Rows are points. Examples show where two turns around zero, p and q, send a point. Where does a point land after both, in the order given? Backwards means that the second turn is done in reverse. Each puzzle has new turns, and all numbers are rounded.

Turn p:
[ 0 55] => [41 37]
[-26 -45] => [-51 -11]
[ 26 -10] => [ 10 -26]
Turn q:
[61 25] => [ 58 -31]
[-26  19] => [-2 32]
[ 9 12] => [15  1]
[-48  -1] => [-31  36]
[  4 -55] => [-40 -38]
Where do these land?
q, then p: [-12  50] => [51  4]
p, then q: [ 60 -17] => [-26 -57]
q, then p: [-38  -6] => [ 0 38]
p, then q: [-10 -27] => [-25  14]

Turn p:
[-40   4 -26  41] => [-50 -28 -16  19]
[  0 -34   0 -18] => [ 17 -19  -1 -29]
[ 51 -15 -12 -20] => [ 39  25 -28 -22]
[ 38  61  23 -35] => [19 74 31 12]
[-62 -31  12 -32] => [-19 -45  44 -40]
[13 15  4 64] => [ -5  -7 -28  60]
Turn q:
[ -3 -17  31  41] => [-15  -1  40  33]
[-20   5 -24  31] => [  4   1 -19  40]
[-34   1  -6 -67] => [-32  23 -42 -49]
[ -2 -43  -5  34] => [-23 -35  12  34]
[ 59  54   5 -40] => [ 66  12   9 -59]
Where do these land?
q, then p: [-44 -38  19  20] => [-41 -39  20  23]
p, then q backwards: [ 36  21 -55  -5] => [-50  30 -13 -35]
q, then p: [-31  42  36 -49] => [-32  62  39  -8]
p, then q: [ 34  10 -30  45] => [ 29 -15 -39  40]
p, then q: [  4 -34  29 -10] => [ -1 -30  26 -23]

Turn p:
[-39 -61  29 -22  25  43] => [-84 -16   3   7 -39  13]
[ -5  35 -77  17  -1 -68] => [ 37  24 -25  -4  81 -55]
[ 31 -22   0  -6 -28  39] => [ 11 -43  -6 -13 -40   0]
[11 32 11 16 13 24] => [22  2 -9 28 -6 30]
[ 17 -30  39  12  21   9] => [-19 -24  38  10 -10  27]
[-21  47  33  56 -19 -26] => [42 53 36 44 -3 -9]
[  7  -1 -34 -73 -12 -21] => [ -8   5 -37 -73  16  -7]
Turn q:
[ 41  25  -1 -23 -54  10] => [ 28   0 -14 -33 -56 -25]
[  6 -18  10 -12 -38  56] => [  6 -61  -2 -18 -34   0]
[ 11  -7   0  -5  59 -25] => [13 33 24  1 42 27]
[ 52 -14 -18  35 -56  19] => [ 57 -29 -18  27 -46 -28]
[ -3  -8  42 -11  -9 -35] => [ -6   8  22 -20  22 -42]
[-33  52  11  23  35   5] => [-52  34  25  24 -13  22]
[-74 -30 -44  -8  63 -30] => [-45  15 -36  18  85  45]
Where do these land?
q, then p: [ 24  17  26  -8 -10 -26] => [ 21  26  15 -27   9  15]
q, then p: [-28 -25 -25 -29   1  -1] => [-32 -17 -36   0  18  -2]
q, then p: [ 15  40  -1  60 -76 -17] => [ 61  24  39  -7  19 -73]
q, then p backwards: [-17  41   4   1  58 -41] => [-48  23  36  -9  32 -42]
q, then p: [-18 -13  23  22 -20   9] => [-20   4  32   4   6 -23]
q, then p backwards: [-12 -80 -42 -19  60   7] => [ 63  34 -28  -4  78 -15]
p, then q: [ 35  20  15 -26 -12  70] => [ 35 -56 -43  -6 -37   3]

Turn p:
[ 19 -11   3  49  21   1  -6 -18  12] => [ 16  12   6  21  48 -16  -2 -18 -10]
[ -6   7  38  18  30  73 -43  12  13] => [  5  23  18  34  25  67 -18 -42  32]
[ 18  24 -65 -11 -51  -3  32   1  -3] => [ -3 -19 -66  -3 -46 -35  20 -11 -18]
[ -1 -16 -42 -44  19 -28 -11  -1   4] => [  2   1  -6 -67 -10  -1   4   0 -24]
[  9   9   1 -55  -9  18  97  -8  24] => [-18 -14  -5 -25 -46 -51  49 -14  73]
[ 30  11  57  18  -2   9 -63 -21 -16] => [ 44  -6  42  41   8  25 -56  -9  -8]
[-11 -17  46  44  23  28 -49  -9 -66] => [ 18 -18  56  55  34  61   1   4 -31]
[-21  59 -10   9 -14 -38  48  21  13] => [-50  35 -16  17 -38 -50   6  20  -3]
[-34 -39  39  13  -9  34 -50 -30  13] => [ -6 -40  16  11  52  47 -42  -4  21]
[-13  -2 -45 -15  13 -57   5   3  -9] => [-17   9  -6 -46  -8 -24  11  22 -47]
[ 10 -24 -22 -25 -20 -37  41  51  15] => [  9  18 -40 -36 -19 -24  29  52  17]
Turn q:
[-42  52 -61 -56  37  25  26  -4 -24] => [ 13  41 -66  63  10 -41  37  33  11]
[ -5  50 -60 -25  11  10   2 -42  57] => [-11 -15 -33  42  49 -62 -26  24  37]
[-21 -24  13 -55 -32  22 -50  21 -32] => [ -7   4 -38 -57 -33  15  26  53 -10]
[ 60 -30  16  14  -6 -24  26 -10 -30] => [ 34 -20   9 -16  12  23  -7 -48 -48]
[ 18 -23  45 -32  44 -19 -10  12  -9] => [  3  32  22 -35 -15 -28   5  -5 -53]
[-39  11 -26  32  13 -20 -41 -41  21] => [-73 -17  -2  36   3  -6 -25  11   7]
[ 33  20  30  42  24  -1  23 -35   9] => [ -2  22  22   9  34   5 -39 -53  -3]
[ 25  18  24 -15  52  -1  -2  49 -27] => [ 40  54  15   2 -36 -15 -11   5 -35]
[ 45 -25   0  42 -33   3 -21 -23  17] => [ -2 -45  18 -21  26  36 -44  -8  -4]
[ -2 -21 -46  42 -42 -38  41  63   1] => [ 44 -67  33  42 -42  24  30 -13  21]
[-34  19  29  -2 -35   2  -2 -14   5] => [-28   5 -17 -24 -10   5   8 -17  41]
[-37 -47  37  14 -32  39   9  25  13] => [ -9   4  40 -42   0  41  44  16  36]
Where do these land?
p, then q: [ 40  37  -4 -19  42 -23  50  -9 -11] => [  4 -15 -25 -22 -16 -24  -1 -77  14]
p, then q backwards: [-33  -2 -27  61 -13  63 -32  21  42] => [ -8  35 -22  30 -10  29  15 -83 -46]
p, then q: [-60 -28 -31  31  18  -4  18 -10  53] => [-37  32   3  52  -3 -49  40  24 -10]
p, then q backwards: [ 42 -20 -16 -32  26 -39  12  -6  20] => [ 28  -3  40 -52  -2   5  10  22  22]
q, then p backwards: [  4  -2  39 -20 -56 -20   7 -39  12] => [-12 -21 -43 -38   5  22  10 -35  39]
q, then p backwards: [-15   3 -11  54 -54 -25 -48  39 -29] => [-29  26  19 -60 -50  37 -27  12 -35]
q, then p: [ 16  -5  15 -39  23  25   1  26  -4] => [ 21  26   6   0 -50 -12   5   7  -5]
p, then q: [-26  50  46 -45   9  38   5   8 -15] => [-31  -2   7 -48  14  22  -2  -4  72]
p, then q backwards: [  5 -36 -36 -30 -56  35 -20  10 -34] => [ 16 -18 -36  -8 -71 -10  -9  10 -47]
p, then q: [ -4  33  31 -13  40 -29  -3 -65   9] => [-58  18  -3 -52 -28 -14  -8 -34 -19]
q, then p: [ 30 -31  -6  53  19 -20  10  26 -44] => [ 35 -41  20  63   4  22  13 -15   5]
